Every row gives one point. Examples show where two turns around zero, p and q, send a point. Where does a point land after both, in the order given? Backwards means that the second turn is done in reverse. Each puzzle has new turns, and all numbers are rounded.

Turn p:
[-0.6 -4.3 -0.8] -> [ 4.1 -1.2  1.0]
[-1.7  4.1  0.2] -> [-4.4 -0.5  0.7]
[ 0.7 -4.7  3.2] -> [4.5 3.0 1.9]
[ 1.6  4.9 -2.7] -> [-4.3 -1.4 -3.7]
Turn q:
[ 3.6 -2.2 -0.4] -> [ 0.7  1.0 -4.0]
[4.3 1.1 0.1] -> [ 3.3  2.1 -2.1]
[-4.3 -0.2 -1.9] -> [-3.8 -0.3  2.8]
[-4.9 -4.0  0.7] -> [-4.9 -4.1  0.3]
[1.3 5.3 1.6] -> [4.7 1.2 3.0]
Where do these land?
q, then p backwards: [ 0.2  4.2 -6.1] -> [0.5 0.5 7.4]
p, then q: [ 0.7 -1.3  6.1] -> [5.3 0.3 3.4]
p, then q backwards: [ 1.1 -3.6  0.9] -> [2.6 2.7 1.1]
p, then q: [-2.4 -2.0  1.1] -> [ 2.4 -2.0 -1.2]
q, then p backwards: [ 0.4  2.8 -1.9] -> [-0.1 -1.0  3.2]

Turn p:
[-4.1  2.6  6.7  1.3] -> [-0.6 -5.6 -3.9 -4.8]
[-0.9 -3.0  4.0  2.1] -> [ 3.3 -0.1 -3.5 -2.7]
[ 5.2  1.5 -4.8 -0.6] -> [0.6 1.0 5.0 5.1]
[-2.0 -1.1  1.5  0.4] -> [-0.1  0.2 -2.1 -1.8]
[ 0.2  2.4 -6.0 -0.5] -> [-3.8  1.3  2.1  4.7]
[-0.2 -2.2  2.7 -3.2] -> [ 0.9  1.3  1.0 -4.3]
[ 1.9 -0.3 -4.2  0.4] -> [-0.3  2.2  1.5  3.8]
Turn q:
[-1.1  1.3  9.2 -1.5] -> [ 4.3  5.9  2.7 -5.5]
[-1.4  0.2 -1.5 -2.2] -> [-0.8  0.0 -2.9 -0.5]
[ 1.5  2.1 -4.2  2.0] -> [-1.7 -0.9 -0.4  5.0]
[ 2.9 -3.4  0.2 -1.3] -> [ 2.7 -3.6  0.1 -1.0]
[-1.9 -0.2 -3.8  3.0] -> [-4.6 -1.4  0.4  2.0]
Where do these land?
q, then p backwards: [-2.4  4.3 -4.8 -0.4] -> [-4.0 -0.1 -4.8  2.9]
p, then q: [ 2.5 -4.1  2.5 -1.2] -> [ 4.9  0.7 -1.4  2.1]
p, then q: [ 2.4  4.4  3.9 -1.1] -> [ 2.6 -3.2  1.1 -4.8]
q, then p: [ 0.7 -3.0 -2.9  3.0] -> [ 1.6  2.2 -3.8 -2.3]
q, then p: [-1.2 -0.4 -3.7 -3.2] -> [-2.1  3.7 -0.7  2.6]
p, then q: [-2.0 -1.3  5.1  2.9] -> [ 1.0 -4.7 -3.8  1.5]

Turn p:
[-1.8 -0.1  1.1 -2.5 -4.6 -1.5] -> [-4.0  2.2  0.4  0.2 -1.0  3.5]
[-3.1 -2.7  1.5 -0.8 -5.3  3.0] -> [-2.3  0.6  4.8 -0.4 -3.5  3.9]
[ 3.2  0.3 -1.1 -2.8  1.6  0.1] -> [ 0.6  0.5 -1.1  4.0  1.2 -1.6]
[ 0.5  1.6 -4.0  3.0  0.6 -4.0] -> [-1.5  1.5 -2.5 -3.2  1.3 -4.6]
[ 6.1  3.2 -0.3  3.9  5.8  1.5] -> [ 5.0 -3.1 -0.6  0.5  6.2 -4.9]
[-3.0  2.5 -4.4  2.5 -1.0 -0.3] -> [-3.7 -2.0 -0.3 -3.4 -1.3 -3.3]
[-0.1 -3.9  1.9 -3.8  4.1  5.1] -> [ 5.1 -2.3  1.1  5.2 -3.8  1.7]
[ 2.2 -5.2  2.1 -1.6  0.9 -2.7] -> [ 3.7  5.2 -0.8  1.7 -0.8  1.5]
[-4.0  4.2  3.3  2.0 -2.1 -1.3] -> [-2.9 -2.5 -1.1 -4.5  1.6  4.1]
Turn q:
[-1.6 -1.8 -3.4  3.7  6.1  1.2] -> [ 0.5  1.6  0.6 -2.2  4.1 -6.7]
[ 4.1 -3.1 -3.8 -1.3 -2.2 -4.0] -> [ 4.3 -3.6  4.3  1.4  2.3  2.4]
[-1.6  2.2 -1.1 -1.3 -2.3 -4.6] -> [ 2.4 -1.4  2.4 -1.6 -4.4  1.2]
[ 1.5  2.9  4.7 -1.3 -0.2 -2.9] -> [-1.8  2.3  1.3 -2.1 -2.2  4.8]
[-1.3  3.0 -3.8 -4.6 -1.9  2.8] -> [-1.2 -1.7  1.4  5.3 -4.2 -2.4]
[-3.0  2.8  0.9  1.8 -2.5  1.2] -> [-1.7 -1.6 -2.9 -1.5 -3.4 -0.8]
[-3.5 -3.0  2.8 -0.5  2.6  3.2] -> [ 0.6  4.5 -4.5  1.1  1.0 -1.9]
[ 5.5 -3.1  3.8  3.5  0.2  3.2] -> [-3.0 -0.3 -2.8 -0.3  6.9  3.5]
Where do these land?
p, then q backwards: [-2.7  1.6 -1.6 -2.9  3.7  2.9] -> [-1.5  0.9 -2.5 -0.4 -5.3  2.2]
q, then p: [ 4.1 -3.7 -0.2  4.4  0.1 -1.9] -> [ 5.1 -1.3 -1.9  4.3 -1.5 -0.8]
p, then q: [ 6.5  0.1 -0.8  2.5 -2.1 -4.1] -> [-2.9  4.3  5.0 -3.4 -2.1 -1.5]
p, then q: [-4.1 -1.6 -2.6 -2.2 -1.6  2.1] -> [ 1.9 -2.8 -4.1  0.0 -2.6  1.7]
q, then p: [-2.5  0.2 -2.0  2.7  0.8 -2.2] -> [-0.7  3.3 -1.8  2.7  0.6  0.9]
q, then p: [-5.0  0.6  2.2 -5.6  3.1  0.5] -> [-5.7 -1.2  0.4 -2.8  5.4 -0.6]
p, then q: [ 3.6  2.7  5.0  1.1 -4.0  2.9] -> [-3.3  6.4 -2.9 -0.4  3.1 -1.2]
